Rows are points. The ring and each string are closed loops that go straight from each point to the next, and from the last back to the first. Before rounding, they use only three directions, however many columns there are. Count how often each string passes through the ring. Passing back the other way cancels.

Ring (6 x 4)
[[ 30 -25  -6  25]
 [ 40 -17 -17  -3]
 [ 24  15  -7 -30]
 [  3  24   7 -41]
 [-19   4  23 -27]
 [ -1 -11  15  15]]
String (24 x 4)
[[ 30 -13  -1  54]
 [ 27  -6  -2  23]
 [ 22 -17  -3   5]
 [ 35 -35 -12  10]
 [ 60 -38 -29  21]
 [ 49  -8 -20   9]
 [ 52 -21 -26  -9]
 [ 43  -9 -20 -20]
 [ 45  21 -19 -22]
 [ 24  15  -4 -20]
 [ 15   4   0 -22]
 [  9   6   2 -38]
 [ -1  40   9 -57]
 [ -3  36  13 -38]
 [  1   9  10 -23]
 [ -3  19  14 -21]
 [-30  19  30 -38]
 [-35   0  33 -34]
 [-25  13  30 -10]
 [ -2   4  15  -2]
 [ -8   7  21  15]
 [ -7 -12  21  28]
 [  5 -23  10  13]
 [ 13 -31   6  29]]
Times through: 2

Ring (10 x 8)
[[-16  14  19  22 -10  -1 -12 -15]
 [-15   4  10  31  -6   4  -6 -17]
 [ -9   0   2  27  -2   9   0 -12]
 [  1  -2  -6  16   1  14   9  -2]
 [ 12   6 -10  -3   0  20  15  16]
 [ 16  14  -7 -13  -3  21  16  26]
 [ 15  24   1 -20  -8  17  11  29]
 [  9  27   8 -18  -9  10   4  21]
 [  0  25  14  -8  -9   3  -3   7]
 [-12  19  19  11 -10  -2 -10  -9]]
String (33 x 8)
[[  5  10  -2 -15   5   1   6  -1]
 [  2  17   7  -5  -5   6   2   6]
 [ -2  31  20  -1 -18   8  -6  15]
 [ -8  47  37   2 -31   6 -17  20]
 [-10  29  24   1 -15  -2 -12  -1]
 [ -8  10   9   0   2  -8  -5 -18]
 [ -4   7   4   3   2   0   0 -11]
 [ -6   6   4   7   1   0  -1 -13]
 [-10  12  12  17  -8   4  -6  -8]
 [-20  17  24  37 -18   6 -15 -10]
 [-29  17  32  60 -26   9 -22 -14]
 [-20   1  12  43  -7   5  -9 -23]
 [ -8 -11  -6  20  10   0   3 -26]
 [ -1   2  -2   5   4   5   5  -8]
 [ -5   7   5  19  -6  10   0  -3]
 [-12  10  13  41 -16  17  -6  -1]
 [-14   0   7  45  -9  14  -4 -12]
 [-17   0   9  50 -10  13  -6 -15]
 [-11  -8  -2  28   5   4   1 -23]
 [ -2  -4  -6   5   9   1   6 -16]
 [ -1   5   0   5   1   5   3  -6]
 [-18  18  24  38 -20   9 -14  -6]
 [-31  26  39  54 -30   5 -26 -12]
 [-27  23  34  40 -23   0 -23 -16]
 [-20  14  21  20  -8  -8 -15 -23]
 [ -4   1  -1  -3   9  -6   2 -19]
 [  0   7   0  -1   2   3   4  -5]
 [ -3  21  13   2 -10   5  -3   5]
 [ -2  27  17   2 -15   8  -4  11]
 [  0  37  23  -6 -20   8  -7  20]
 [  2  50  30 -15 -28  10  -9  33]
 [  7  31  12 -25  -9   3   1  17]
 [  7  22   6 -23  -3   2   4  10]]
Times through: 5

Ring (9 x 12)
[[-12  -1 -21  28   6 -31 -27   9 -12  12   3 -25]
 [-10  13 -17  22   1 -34 -12  20   0   7  14 -26]
 [ -6  19  -9  10  -2 -30  -1  25  14   1  18 -19]
 [ -2  17  -4  -5  -3 -24   3  24  25  -3  11  -5]
 [  0   3  -1 -15   0 -15  -4  14  29  -4  -3  11]
 [  1 -15   3 -14  11  -5 -20   0  22  -7 -12  20]
 [  0 -28   4  -1  21   0 -37 -11   9  -8 -12  15]
 [ -4 -29  -2  14  23  -6 -44 -12  -5  -2  -9   3]
 [ -9 -19 -14  25  16 -19 -41  -5 -14   7  -5 -13]]
String (28 x 12)
[[ -4  -2  -3  10  11 -17 -20   9   8  -3   9  -8]
 [ -9  13 -20  12  -4 -34  -8  20   6  10   4 -18]
 [-10  32 -24  12 -14 -44   8  35  12  12  15 -28]
 [ -6  34 -10   6  -9 -36  13  37  22   1  26 -23]
 [ -6  26 -19  -2 -14 -37   9  31  21   9   5 -12]
 [ -5  29 -18 -11 -18 -37  16  34  29   9   3  -7]
 [  0  26  -1 -16  -9 -24  16  32  38  -5  13   1]
 [  1   5   8  -4  10 -11  -7  15  24 -12  14   2]
 [ -3  -3  -2   3   9 -15 -17   8  13  -4   4  -1]
 [ -3   0 -13  -8  -2 -22 -10  11  18   5 -13   7]
 [ -1  -3 -11 -17  -3 -18  -9   9  24   4 -19  16]
 [ -3  -7  -8  -5   4 -16 -17   6  15   2 -10   7]
 [  0 -11   6  -3  15  -6 -22   2  16  -9   1   9]
 [  5 -24  18 -11  24   8 -29  -8  22 -19  -3  23]
 [  3 -34  11 -13  23   8 -36 -15  17 -12 -18  29]
 [  2 -25  15   2  28   5 -35  -9  11 -17   3  12]
 [  2 -38  17   4  35  11 -47 -19   6 -18  -4  17]
 [  0 -30  13  10  31   4 -43 -13   3 -15   3   7]
 [ -2 -17   8  12  24  -4 -33  -4   4 -12   9   0]
 [ -3 -11   4  11  19  -9 -28   2   6  -9   9  -3]
 [ -6 -27   1  25  28  -6 -47 -12 -11  -6   3  -7]
 [ -8 -26  -4  32  28 -11 -50 -11 -18  -2   4 -15]
 [ -6 -14   1  24  23 -11 -36  -2  -6  -6  13 -14]
 [ -8  -7 -14  18   9 -23 -28   4  -4   6  -2 -12]
 [-15  -2 -38  26  -4 -41 -27   8 -16  25 -16 -24]
 [-18   6 -42  35  -6 -48 -25  13 -21  28  -7 -36]
 [-13   9 -20  33   4 -35 -20  16 -11  10  15 -34]
 [ -6   5   1  22  15 -19 -19  13   3  -7  26 -21]]
Times through: 2
String (24 x 12)
[[  2   6  -3 -27  -6 -16   4  17  37  -2 -11  20]
 [  5  -6  18 -13  17   1 -13   6  30 -20  10  16]
 [ -3  -7  -5  -1   7 -15 -19   6  13  -1  -5   4]
 [ -1 -14  -9 -12   4 -13 -20   0  17   3 -21  17]
 [  3 -29   6 -16  17   3 -31 -11  19  -8 -22  29]
 [  3 -40   9 -11  25   9 -42 -20  13 -11 -23  31]
 [ -3 -26  -7   1  14  -9 -36 -10   4   2 -21  12]
 [ -5 -15 -12   6   9 -17 -29  -1   3   5 -14   2]
 [ -6 -38  -9  15  23  -7 -52 -19 -11   3 -21   6]
 [ -9 -41 -13  26  26 -10 -60 -22 -22   7 -21  -2]
 [-11 -20 -26  20   8 -25 -40  -6 -14  16 -21  -9]
 [ -5  -7  -7  11  11 -17 -25   4   4   0   1  -6]
 [ -6 -10   1  23  21 -12 -32   1  -3  -7  15 -14]
 [-15  -5 -25  40  10 -34 -36   5 -23  15   5 -34]
 [-16   5 -41  27  -8 -46 -22  13 -15  27 -12 -28]
 [-18  16 -43  33 -11 -52 -15  22 -16  28  -1 -39]
 [ -7  11   0  26  13 -23 -15  18   2  -6  32 -28]
 [ -6   6  -5  13   8 -22 -15  14   7  -2  14 -15]
 [ -8   9 -18   8  -3 -31 -10  17   8   9   1 -13]
 [ -8  27 -22   5 -14 -40   7  31  16  12   7 -19]
 [ -5   7 -10   3   1 -24  -9  16  14   2   4  -7]
 [ -2   6   2   2   8 -16  -9  15  18  -7  14  -4]
 [ -4   2  -7   1   3 -20 -12  12  14   0   1  -2]
 [ -3  14 -20 -22 -17 -30   8  23  31  11 -19  11]]
Times through: 1

Ring (7 x 14)
[[-11  13  -6 -19   4 -22  -2  37  35  -8  -9  -9  39  -3]
 [ 13  21  -5 -23   2   1   4  30  33  11  -2  -6  33 -20]
 [ 27  19  -4 -15   2  20  10  13  20  24   5  -3  17 -24]
 [ 29   5  -3   0  11  24   7  -5  -2  14   7  -5 -17  -9]
 [  2 -10  -3  15  15   2   3 -11 -12  -4   3  -8 -20  18]
 [-19  -9  -4  16  10 -16   4  -4  -1  -5  -2  -8   7  26]
 [-26   0  -5   0   6 -29   1  19  19  -9  -8  -9  33  18]]
String (30 x 14)
[[-16  17  -6 -16  -2 -22   5  33  39   8  -7  -6  60  -4]
 [-12  23  -7 -37   2 -30  -6  60  53 -15 -15 -11  56 -14]
 [  1  17  -6 -31   9 -18  -9  49  37 -21 -12 -13  23 -12]
 [  6  14  -5 -22   8  -8  -4  34  28 -10  -7 -10  17 -10]
 [  5  10  -4  -7   5  -1   6  14  18   9   0  -6  21  -5]
 [ 14  22  -5 -15  -4  10  14  17  30  32   4  -1  44 -22]
 [ 21  24  -4 -14  -5  17  16  13  29  39   6   0  43 -26]
 [ 38  29  -4 -21  -5  30  16  15  30  44   9   1  35 -39]
 [ 38  22  -4 -20   4  27   8  16  21  22   6  -4   8 -31]
 [ 26  12  -4 -14  10  15   2  15  13   5   2  -7  -4 -16]
 [ 13   8  -4  -4   6   8   7   6  11  12   3  -5   8  -6]
 [ 29  11  -3   1   4  28  14  -8   4  31  10  -1   3 -15]
 [ 36   7  -2   4   7  35  14 -15  -5  30  12  -2 -14 -14]
 [ 36   0  -3   0  18  27   1  -6 -11   0   7  -8 -42  -7]
 [ 20  -1  -3  -1  17  12  -1   2  -4  -9   2 -10 -30   1]
 [ 23  -8  -3   4  22  14  -4  -4 -15 -18   2 -12 -50   7]
 [ 11  -5  -3   3  18   4  -2   2  -5 -14   0 -11 -27   8]
 [  4  -1  -3   7  10   3   6  -3   0   4   2  -6  -3   8]
 [ -1  -5  -3  19   6   5  13 -18  -6  19   7  -3   5  14]
 [-11 -18  -2  31  13  -4   8 -26 -21   1   5  -6 -16  33]
 [-17 -12  -2  29   6  -6  13 -23 -11  14   5  -3   9  29]
 [-25 -14  -3  28   7 -15  10 -18  -9   7   2  -5  12  33]
 [-35 -17  -4  23  12 -30   1  -6  -6 -16  -5  -9   6  40]
 [-25  -9  -4   8  13 -28  -4  11   5 -23  -8 -12   6  28]
 [-13  -1  -5   0  10 -18  -1  14  11 -12  -5 -10  12  14]
 [-17  -2  -5  -5  12 -25  -6  23  15 -23  -9 -12  10  16]
 [-12   2  -5  -6  10 -19  -2  21  17 -14  -7 -10  15  10]
 [-11   5  -5  -3   4 -14   4  15  18   3  -3  -7  29   6]
 [-20   8  -5  -6   0 -22   5  22  27   5  -6  -6  47   6]
 [-10  10  -5  -4  -1 -12   9  15  24  15  -2  -4  44   1]]
Times through: 4
String (31 x 14)
[[ 26  -3  -2  16  11  28  12 -24 -16  20  12  -3 -26   2]
 [ 10   0  -3   8   8   9   9  -7  -1  13   5  -5  -2   4]
 [  6   0  -4  -2  14  -1  -1   9   4 -10  -2 -10 -11   5]
 [  3   0  -3   6   9   1   6  -1   2   5   2  -6   1   7]
 [ -1   0  -3  12   4   3  12  -8   2  18   5  -3  14   8]
 [-11 -13  -2  28   9  -2  11 -24 -14  11   6  -4  -1  27]
 [ -9  -3  -3  16   4  -3  12 -11   1  16   4  -3  17  15]
 [ -6   0  -4   6   6  -6   7   1   7   7   1  -6  14  10]
 [-11  -5  -4   3  13 -16  -2  10   5 -15  -5 -10   1  17]
 [-27 -10  -4   8  13 -30  -4  11   5 -23  -8 -11   8  29]
 [-44  -9  -4  17   4 -38   5   5  10  -6  -7  -7  39  36]
 [-35  -1  -4  12  -1 -29  11   5  17  11  -3  -4  52  24]
 [-18   4  -4   3   1 -17   8   9  18  10  -2  -5  39  11]
 [ -9   4  -5  -6   8 -15   0  19  18  -6  -5  -9  19   6]
 [-19   6  -6 -15   9 -30  -7  37  28 -23 -12 -12  26   8]
 [ -4   6  -5 -12  10 -14  -3  26  20 -13  -7 -10  13   2]
 [ -2   8  -5  -6   5  -7   4  15  18   5  -2  -6  23   0]
 [ -7  16  -5 -14  -1 -13   6  27  33  10  -4  -5  47  -7]
 [ -4  23  -6 -24  -4 -13   6  38  44  13  -6  -5  59 -16]
 [  2  13  -4  -6   0  -1  10  13  22  20   1  -3  36  -7]
 [  4   9  -4  -8   5  -2   5  15  18   7  -1  -6  19  -4]
 [ 13  15  -5 -23   8  -1  -2  32  27  -5  -5  -9  13 -15]
 [ 26  24  -5 -29   4  11   3  33  33  11  -1  -6  23 -30]
 [ 35  30  -4 -21  -6  28  17  16  32  45   8   1  39 -38]
 [ 27  21  -4 -10  -3  24  16   6  21  39   8   0  29 -25]
 [ 14  12  -4  -3   2  12  11   4  14  24   5  -3  19 -10]
 [ 21  10  -4 -10   9  12   3  12  11   6   2  -7  -2 -11]
 [ 31   9  -4 -10  12  21   3   8   6   6   4  -7 -16 -15]
 [ 43   9  -3  -2  10  37  10  -9  -4  22  11  -4 -24 -19]
 [ 42   3  -2   1  15  34   5 -10 -10  10  10  -6 -39 -12]
 [ 40  -2  -2   8  17  36   6 -19 -19  10  11  -6 -48  -6]]
Times through: 3

Ring (9 x 14)
[[  1  27   1   8  -3 -23  -4   7 -13  -7 -26  -2   2 -12]
 [  3   9  14 -14   2 -29 -15  -1 -19 -17  -8   2  -1 -19]
 [  2 -11  17 -20   8 -24 -11  -5 -16  -9   6   4  -4 -14]
 [ -1 -20   8 -19  14 -13  -8  -6  -8   1  16   7  -3  -5]
 [ -6 -18  -6 -13  19  -3 -11  -6   1   5  20   9   1   4]
 [ -9  -4 -21   1  19   5 -10  -2   8  11  13   9   6  11]
 [ -9  14 -28  22  10   7   5   8   9  20  -9   4   7  14]
 [ -5  27 -22  33  -1   0  17  16   3  20 -30  -1   5   8]
 [ -1  31 -10  23  -5 -13   9  13  -7   6 -33  -3   4  -4]]
String (29 x 14)
[[ -6  16 -25  45  -2  11  41  22  10  43 -33  -2   2  17]
 [ -3   7 -13  26   1   1  27  14   3  29 -21   0   0   9]
 [ -5  10 -13   6   9  -6  -6   3  -1   4  -5   4   5   2]
 [-10  20 -25  -3  18  -5 -36  -5   3 -13   8   8  12   3]
 [ -4   8 -10   6   8  -7  -2   4  -2   6  -6   3   3   1]
 [ -4  10 -17  31   0   4  31  17   5  33 -24  -1   1  11]
 [ -5  19 -25  47  -4  10  43  23   9  43 -36  -3   2  17]
 [ -1   9 -11  42  -8   4  53  24   3  45 -38  -5  -3  11]
 [ -2  13 -10  21   0  -5  18  12  -2  18 -22   0   1   3]
 [ -5  32 -15   6   5 -15 -22   3  -5 -12 -14   3   9  -5]
 [ -3  39 -10   5   2 -22 -25   3 -11 -20 -20   1   9 -11]
 [ -3  18  -5  -4   7 -18 -22  -1  -9 -14  -6   4   5  -9]
 [  2   8   3  19  -6 -12  29  15  -8  20 -28  -3  -4  -3]
 [  5  10  14  11  -8 -22  22  13 -16   9 -30  -4  -6 -12]
 [  3   4  10   7  -3 -18  17   9 -12  10 -20  -2  -5  -8]
 [  0   5   5  -6   5 -19  -8   1 -11  -6  -6   3   0 -10]
 [  1   8  14 -38  13 -36 -53 -15 -21 -43  14   7   4 -24]
 [ -2   8   3 -22  13 -24 -37  -9 -13 -26   9   7   4 -14]
 [  1   1   5   2   3 -15   7   5  -9   6 -11   1  -2  -6]
 [  6  -5  21   5  -7 -22  28  11 -17  14 -23  -3  -9 -12]
 [  6  -1  18  11  -8 -20  33  14 -16  18 -28  -4  -9 -11]
 [  0   4   2   9   0 -13  15   9  -8  12 -17   0  -2  -4]
 [ -2  15  -2 -11   9 -21 -27  -4 -11 -19  -1   4   5 -11]
 [  1   8   1  19  -4 -10  26  14  -7  20 -26  -2  -3  -2]
 [  3  17   0  36 -13 -10  45  23  -7  31 -45  -7  -5  -1]
 [  1  39 -11  46 -16 -10  39  27  -6  25 -57  -9   1   0]
 [ -4  42 -22  34  -5  -7   9  16  -1  10 -38  -3   8   2]
 [ -8  40 -30  17   7  -6 -23   5   2  -7 -16   3  13   3]
 [ -8  31 -33  46  -1   9  26  21  10  32 -35  -2   7  16]]
Times through: 0
String (22 x 14)
[[  1  12  15 -35  11 -37 -51 -14 -23 -43   9   6   4 -26]
 [  5  -4  26 -33   7 -37 -29 -10 -25 -29   7   4  -3 -26]
 [  1  -7  18 -41  15 -33 -45 -16 -20 -35  21   8   0 -22]
 [ -2   0   1 -16  12 -17 -22  -6  -9 -12   8   6   2  -8]
 [  2 -22  12  -1   5 -10  23   5  -7  21  -2   2  -8  -2]
 [ -1 -33  11 -16  14  -8   8  -3  -5  14  17   7  -7  -1]
 [ -7 -23  -2 -38  29 -10 -44 -19  -3 -18  42  14   4  -3]
 [ -4   0  -7  -5  12  -8 -11  -2  -3   0   5   6   3   0]
 [ -7   1 -13 -17  20  -8 -35 -10  -1 -13  20  10   7   0]
 [-12   0 -25 -20  29   0 -48 -15   6 -15  32  14  12   7]
 [-14  -1 -37   7  25  17 -15  -3  17  15  19  11  11  21]
 [-17  15 -46   7  26  15 -33  -5  18   3  18  12  17  20]
 [-11  19 -30   6  16   2 -24  -1   7  -2   3   8  12   9]
 [ -4  10 -12  11   6  -5   3   6   0  10 -10   3   3   3]
 [ -3   9 -10  22   1  -3  22  13   0  23 -21   0   0   5]
 [ -1  20 -16  54 -12   5  60  30   4  49 -50  -7  -2  13]
 [ -3  45 -22  41  -9  -7  19  21  -1  16 -47  -5   7   3]
 [ -3  39 -13  11   1 -18 -18   6  -8 -13 -23   0   9  -8]
 [ -2  14  -5   4   5 -13  -6   4  -6  -1 -11   2   3  -4]
 [  3  17   5  24 -10 -16  31  18 -11  19 -38  -5  -4  -6]
 [  2   8   5  17  -5 -14  26  14  -9  17 -27  -3  -4  -5]
 [ -1  12   1 -11   8 -21 -24  -4 -12 -17  -1   4   4 -12]]
Times through: 2
